Each row is a point. To make a cloud, some directions were put in groups of two or more. Within a group, all points are equally far from the middle, so they leave a hole (a ring in 2 directions, a hollow ball in 3). The other directions are filled evenly. Then the cloud was stretched, turned, moved and blurred a little. How many holes are there, and how many directions does each take, smallest first?

Cloud, 22 rows:
42 10 -12

-59 40 32

28 -2 55

34 38 25

10 -25 61

-7 3 70

-38 8 -28

-33 -25 -21

-12 -44 52

11 -35 -22

13 -50 -8

-27 39 -25

-28 28 -29

-61 -13 3

-22 5 -34

31 -46 22

-27 3 -32

-15 38 61

-63 7 -1

14 17 62

-5 45 54

0 -54 36
Holes: 1 (3)

Cloud:
-3 57 33

26 47 22

-3 29 -43

-34 -42 25

1 -39 -40

-16 -59 -6

40 20 28

-62 -15 -21

26 -23 34

-40 -27 36

26 30 42

-23 34 -38

-24 -5 -54

-48 -4 38

36 27 -12

-35 -23 -48

-35 -54 -17

-37 -53 -19

-42 5 -45
Holes: 1 (3)

Cloud, 29 rows:
28 26 -12 -42

29 5 70 -45

42 10 -25 11

-14 4 0 7

2 -33 31 28

61 5 53 -36

-24 -41 25 -23

23 14 -42 -68

47 17 -18 14

40 38 -6 -63

-14 -43 28 -30

7 11 47 20

34 13 41 -36

92 -9 35 -18

51 41 -23 53

2 55 16 36

-4 -23 -70 -4

82 2 -5 53

14 34 5 42

3 -26 53 -42

13 24 33 -6

5 -9 27 41

-29 -28 -18 -55

34 27 59 -21

-1 -33 15 41

-20 -36 37 10

-30 -13 0 9

49 0 11 53

53 50 -31 24
Holes: 0

Cloud, 30 rows:
0 -24 8 -6

6 13 51 36

-25 10 -14 -52

-4 1 -24 38

-6 0 -12 83

4 0 30 65

-2 -42 -31 -23

-10 17 31 -48

-19 37 50 -29

36 -24 -20 11

7 63 51 19

-7 -39 37 33

-12 94 52 10

-12 15 -54 -23

4 61 27 -9

29 39 -33 -47

-43 21 31 -35

-23 64 -29 17

22 15 0 17

-23 5 -55 -26

24 0 76 23

-25 28 8 -14

-10 -12 55 63

-42 3 23 11

-68 25 72 3

19 9 -29 47

50 -2 -50 15

35 32 29 -4

-38 -50 -53 -20

-26 -43 14 37
Holes: 0

Cloud, 31 rows:
-10 19 -54 52

13 73 5 -6

-45 -5 12 -19

-23 -14 -26 61

13 57 55 -3

-8 46 -43 23

-42 5 8 59

28 40 61 34

53 18 27 -34

52 46 4 -10

-6 56 -37 24

-16 -20 54 -34

38 -29 -3 -21

8 -36 -2 29

-19 -22 -31 12

-27 -19 -21 34

-19 -17 51 2

-12 61 -21 -5

-34 -14 16 43

21 62 50 9

26 70 4 -8

37 -9 46 -32

-41 -7 -15 -18

-36 -3 -17 35

-31 -7 -30 20

48 43 35 19

-7 69 28 -24

19 18 -60 11

13 47 60 -56

-23 -27 -12 23

21 25 67 -69
Holes: 1 (3)

Cloud, 56 rows:
45 -14 -52 -22 -10 54

-45 1 41 37 5 -25

-16 -11 -28 10 -69 -33

-32 -11 13 39 0 73

28 37 -35 -9 21 46

-68 -17 37 18 -35 23

48 14 -12 -29 -6 -31

22 -12 -20 4 27 -43

27 -70 0 22 0 49

1 -25 -76 -26 -14 -6

25 -39 -53 -46 -14 14

-2 75 -39 12 -29 12

17 -14 -30 35 23 -32

-21 -84 16 31 -9 24

-55 -30 22 45 -42 -4

-27 54 -60 -12 -16 -6

13 -53 -17 2 37 -2

2 -50 39 -40 -54 10

-25 28 -39 46 -16 -31

-12 45 -20 -69 -25 25

-33 45 -22 -65 -17 7

-43 -74 -27 5 -6 42

37 46 -53 -7 -11 41

18 1 0 -1 -89 14

6 -1 -41 51 -28 -34

60 30 -14 18 -1 -5

35 46 -51 -9 -4 41

-18 29 -55 22 19 -15

-27 -31 12 -8 48 -18

22 -12 33 -44 16 44

12 -3 -19 56 -34 -40

29 -5 20 17 3 -55

-32 -35 -72 -23 4 27

-5 0 65 -10 4 43

-27 -41 -42 46 12 28

-25 41 17 56 -41 29

14 -19 11 16 7 85

44 42 2 -19 17 7

20 49 -34 35 7 42

4 -32 23 -41 -64 52

-9 19 -50 7 6 -46

-32 39 -73 -1 -26 10

-33 -21 12 1 -23 92

14 -19 41 -46 -51 -4

11 -50 27 8 33 -22

-42 9 14 66 -11 22

-13 9 -64 -9 18 -25

-27 9 -30 58 17 16

-66 -27 7 -37 -45 -7

34 -7 -36 -54 -27 -11

-19 -26 19 -17 -24 91

2 20 61 24 6 29

-20 5 -67 27 17 9

-32 -7 -57 11 19 54

27 -45 11 -56 8 15

-23 -62 -15 -55 15 0
Holes: 2 (2, 4)

Cloud, 47 rows:
-34 20 -13 50 1 -37

-26 -25 -28 24 -77 -37

-28 36 14 28 -21 8

-90 -13 25 20 -29 -52

-16 0 20 10 -23 -67

-8 41 -19 23 -55 -17

-30 -66 -8 10 -31 -5

12 -25 -28 -32 -8 -25

4 -11 18 16 -36 -83

-14 6 -61 6 16 11

-22 8 45 36 -13 3

-46 -46 -11 3 56 -31

31 -72 -41 8 -6 -21

-1 -31 -48 -33 31 -47

-18 10 -15 -14 -79 -32

58 19 -54 66 -17 -2

27 18 -46 36 17 -46

-8 78 9 7 8 -18

-41 0 13 -29 -5 -6

31 21 -15 17 -19 13

19 -20 -28 55 -38 32

10 32 -63 63 -7 14

-25 -29 26 23 -14 -40

-40 29 -14 10 1 13

9 3 29 8 -25 -35

43 -6 20 59 65 -25

-17 -42 24 -39 19 7

39 39 42 17 -15 -65

-48 42 35 37 23 4

-24 -36 49 -50 -10 -45

5 17 -3 -25 79 7

6 12 46 1 11 -2

37 -6 28 42 3 -19

-52 18 24 58 21 -28

-16 -4 -18 -47 5 -20

-13 22 60 11 -18 -27

-16 -16 -11 -59 -11 -1

-17 26 -43 -39 -48 -51

-9 -35 62 -10 -47 -94

-5 -67 10 23 48 -15

-19 0 -14 7 -69 25

-6 -17 -27 17 38 20

-20 -2 -25 -41 -95 -15

-10 64 16 17 -47 5

26 -31 -17 29 11 19

-33 18 49 14 34 44

-47 -2 -3 40 1 -63
Holes: 0
